Each point is reached from the start by the listed moves, each made once or not at all, plus a little noise. Is the number of moves made odd or even? Then give how often each move was made.

Moves:
(1): 0.039; -0.044
(2): 0.041; 0.029
Start: -0.013; -0.009
Points:
0.065; -0.022 => even (1, 1)
0.029; 0.021 => odd (0, 1)
-0.014; -0.009 => even (0, 0)

Moves:
(1): -0.006; -0.011; -0.002; 0.001; 0.035; -0.018; -0.039; 0.032; 0.003; 0.005; -0.056; 0.030; 0.019
(2): 0.042; 0.019; -0.017; 0.052; -0.079; 0.007; 0.049; -0.016; 0.017; -0.051; 0.036; 0.016; -0.018
(3): 0.002; -0.033; -0.019; -0.026; -0.042; 0.000; 0.012; 0.004; 0.015; 0.024; 0.022; -0.001; 0.017
(4): 0.002; 0.006; -0.029; -0.015; -0.010; 0.004; 0.001; -0.016; -0.010; -0.003; 0.018; -0.021; -0.006
(5): -0.005; 0.022; 0.039; -0.020; -0.016; -0.004; -0.020; -0.060; -0.039; -0.001; -0.035; -0.054; -0.037
(6): -0.013; 0.025; -0.006; -0.003; 0.000; 0.007; -0.012; -0.020; 0.012; 0.023; 0.026; 0.029; -0.046
(7): -0.005; 0.027; 0.010; 0.007; 0.020; 0.002; 0.031; -0.045; 0.028; 0.003; 0.001; 0.000; -0.010
(8): 0.033; -0.023; 0.011; -0.001; 0.005; 0.027; -0.013; -0.018; -0.022; -0.016; 0.013; 0.025; 0.000
(9): -0.043; 0.007; 0.017; 0.019; 0.008; -0.010; -0.040; -0.012; -0.017; -0.014; -0.012; -0.006; 0.007
(10): -0.004; -0.005; -0.022; 0.027; -0.017; -0.019; 0.049; 0.019; -0.001; 0.008; 0.005; 0.018; 0.019
(11): 0.032; -0.009; -0.003; 0.014; 0.002; 0.027; 0.024; 0.001; 0.028; 0.022; 0.009; -0.017; -0.009
Start: 0.004; 0.017; 0.006; -0.004; 0.025; -0.037; -0.001; -0.037; 0.001; -0.001; -0.024; -0.021; 0.033
Points:
0.021; 0.019; 0.025; 0.055; -0.060; -0.053; 0.028; -0.138; -0.021; -0.037; -0.047; 0.005; 0.031 => even (1, 1, 1, 0, 1, 0, 1, 1, 1, 1, 0)
-0.022; 0.066; 0.069; 0.016; 0.039; -0.018; -0.008; -0.160; 0.000; 0.006; -0.062; -0.102; -0.015 => even (0, 0, 0, 0, 1, 0, 1, 0, 1, 0, 1)
-0.059; 0.054; 0.038; 0.015; 0.000; -0.068; -0.021; -0.112; -0.041; 0.013; -0.041; -0.031; -0.024 => even (0, 0, 0, 0, 1, 1, 0, 0, 1, 1, 0)
